Rows are points. Each copy is the shape, with its points in the same order, turned, moved and blurred by noise. Is it also mirrored, or only turned?
(in the rows, 128 means zero)

Shape, 5 rows:
[[108 142]
 [145 104]
 [120 137]
 [119 182]
 [161  83]]
Copy 1 (5 x 2):
[[104 133]
 [121  87]
 [110 121]
 [127 167]
 [138  54]]
Copy 1 is: only turned
Copy 2 (5 x 2):
[[109 126]
 [153 100]
 [122 125]
 [108 168]
 [174  87]]
Copy 2 is: only turned
Copy 3, 5 rows:
[[110 136]
 [162 147]
 [122 132]
 [ 95  97]
 [187 152]]
Copy 3 is: mirrored
Copy 4, 5 rows:
[[120 153]
 [125  99]
 [126 139]
 [157 175]
 [122  71]]
Copy 4 is: only turned

Shape (8 x 4):
[[147 141 110 119]
 [110 164 249 100]
 [161 149 130 131]
 [140 106 107 144]
 [137 123 131 123]
 [149 124 101 126]
 [109 146 112 139]
 [121 124 101 100]]
Copy 1 (8 x 4):
[[150 117 110 108]
 [105 116 215  20]
 [155  98 118  92]
 [166 115 130 145]
 [151 124 134 115]
 [159 123 109 128]
 [115 114 120 129]
 [142 154 110 123]]
Copy 1 is: mirrored
Copy 2, 8 rows:
[[148 142 120 137]
 [ 81  32  51 152]
 [153 120 117 152]
 [140 135 157 119]
 [132 122 126 124]
 [149 145 135 127]
 [107 146 129 149]
 [127 157 113 108]]
Copy 2 is: mirrored
Copy 3:
[[149 128 108 125]
 [110  89 233 118]
 [148 124 119 144]
 [133 111  73 122]
 [138 108 114 118]
 [153 124  91 126]
 [113 146 112 114]
 [154 127  99  88]]
Copy 3 is: only turned
Copy 4:
[[130 120  98 117]
 [ 93  77 207  35]
 [146 112 111 100]
 [138 150 115 140]
 [120 134 123 115]
 [130 137  93 123]
 [124 104 124 144]
 [ 94 131  96 130]]
Copy 4 is: mirrored

Shape:
[[100 112 146 142 142 148 155 118]
 [120 129 124 180 209 169 121 111]
 [132 142 132 105 116  83 118 166]
 [159 119 143 132  76 119 150 162]
 [165 103 165  94 112 116 160 162]
 [144 130 135 106 104 117 149 101]
 [172 147 180 118  96 108 129 133]
 [126 113 182 142 129  95 163 133]
 [114  93 123 166 165 138  65 111]
 [169 103 133 125 128  88 143 128]
 [103 103 137 140 204 171  88 105]
 [150 109 165 109  90  95 133 151]]
Copy 1:
[[ 88 141 149 125 158 131 100 119]
 [100 138 120 115 223 155 114 154]
 [143 123 136  96 110  70 139 100]
 [126 154 144 120  74 101 124 154]
 [131 136 192 104  91 111 134 129]
 [130 143 153 125 111 144 121  94]
 [163 174 175 136 108 102 135 124]
 [100 137 173 154 132  98 125 120]
 [142  86 109 120 194 134  67 147]
 [141  98 158 127 111 130 153 144]
 [120 105 143  95 221 145  73 131]
 [139 131 173 124  87  93 114 122]]
Copy 1 is: only turned
Copy 2, 12 rows:
[[ 98 120 122 165 166 127 114 101]
 [136  84  98 142 214 148  96  95]
 [118 136 136  84 106  86 128 136]
 [119 164 161 124 109 137 141 141]
 [ 96 154 154 116 128 121 176 148]
 [122 139 133 143 118 107 159  99]
 [139 172 163 101 128 114 164 104]
 [120 146 164 154 169  87 144 139]
 [144  41 149 129 152 137  97  97]
 [143 114 133 125 134 113 174 142]
 [104  48 122 129 203 125 106  72]
 [112 145 174 117 110 108 155 134]]
Copy 2 is: only turned

Shape, 14 rows:
[[113  70 115 133 145 137 146 121 115 124 114]
 [124 103 131 125 130 133  97 111 120 138 145]
 [119 138 147 123 140  87 111 114 120 145 100]
 [112  98 123 108 114 132 110 165 129 135 122]
 [126 148 106 171 110 100 102 110 132 136 124]
 [111 147  99 106 131 106 126 174 117 144 148]
 [134 116 131 109 133 110 132 151 131  91 134]
 [144 144 122 143  61  94 133 117 152 148 144]
 [127 151 135 118 144 126 124 116 137 124 113]
 [168 151 118 104 142 138 130 152 140 147 147]
 [133 144 148 199 144 139 134 133 113 127 107]
 [129 133 141 109  94 128 130 111 107 127 149]
 [133   7 147 132 139 109 130 110 110 117 134]
 [125 123 150 172 139 130 137 111 154 140 149]]
Copy 1:
[[117 110 114 108 121 118 151  87 121 147 104]
 [133 152 122 125 151 113 141 127 118 118 111]
 [ 82 146 137 130 122 122 157 145 112 116 154]
 [121 115 145  97 133 103 113 129 102 128 122]
 [104 145 119 158 139 110 121 163 158 146 143]
 [135 109 125 130 112  95  98 145  87 114 172]
 [140 114 168 110 123 118 133 113 121 130 152]
 [113 172 129 127 158 118  87 149 148 164 166]
 [115 134 127 125 113 142 133 134 135 102 149]
 [162 148 118  97 103 126 109 154 121 115 154]
 [114 127 130 169  86 152 131 161 142 157 100]
 [131 176 140 134 134 107 112 104 122 120 142]
 [134 132 135  88 155 107 194  76 114 179  87]
 [132 144 117 144 143 175 136 139 131 154 124]]
Copy 1 is: only turned
Copy 2:
[[136 147 150 147 136 111 141 159 109 149 155]
 [127 121 139 106 135 124 111 135 101 161 124]
 [ 95 140 112 111 136  84 110 120 106 115 120]
 [132  93 110 119 120 105 138 137 118 151 157]
 [ 82 152 109 108 101 124  82 127 127 149 136]
 [145 120 110  83  90 109 137 103 132 122 158]
 [142 108 125 143 108 122 123 129 129 110 128]
 [ 77 124 120 112  61 105 115 124 142 166 101]
 [123 142 103 113 135 114 119 134 132 120 107]
 [160 127 110 109 117 112 125  91 159 149 109]
 [ 76 167 114 144 152 151 125 106 142 139 141]
 [117 122 124 112  99 128 143 126 101 149  95]
 [128 109 204 179 143  99 122 154  79 160 150]
 [ 91 145 156 115 140 134 117 133 158 147 118]]
Copy 2 is: mirrored
Copy 3 (14 x 11):
[[159 114 142 136 167 140 131 124 149 160 139]
 [132 115 144 148 145 114 112 101 112 135 112]
 [126 128 102 155 127  96 139 141  99 162 111]
 [122 125 140 117 146  97 116 135 149 119 135]
 [106  88  92 172 154 124 134 128 103 118 106]
 [104 161 104 126 150 103 147 116 125  99 145]
 [144 130 136 123 117 129 154 137 121 111 138]
 [ 95  56  92 132 131  96 157 103 107 108 128]
 [129 129 100 144 107 130 128 121 121 139 113]
 [109 136 109 147  98 120 121  92 127 111 164]
 [ 84 105 111 158 139 177 122 149 108 161 125]
 [128 103 115 101 131 116 128  95  97 131 121]
 [182  88 206 142 168 119 143 126 123 174 148]
 [ 94  94 136 162 128 152 148 101 127 155 113]]
Copy 3 is: only turned
Copy 4 (14 x 11):
[[140 128 124 103 127 158 150 126  97 142 101]
 [151 111 131 107 124 135 125 111 137 138 141]
 [114 122 121 120 122  69 129 132 133 135 124]
 [106 144 148 129 102 153 138 109 149 134 123]
 [152 126 104 138 138 101 140 154 175 130 129]
 [121 169 150 125  95 127 146 141 151 106 158]
 [137 148 147 124 115 133 116 113 132  88 101]
 [158 145  69 156  91 114 108 128 177 122 125]
 [139 147 134 131 140  95 136 107 129 123 126]
 [170 160 162 144  91 111 136 102 137 121 148]
 [156 121 139 177 164 115 125 166 112 134 119]
 [139 151 111 115 120 128  88 110 133 134 138]
 [133  70 123  80 101 179 116 116  88 131  75]
 [164 102 106 157 141 123 139 126 115 113 144]]
Copy 4 is: only turned
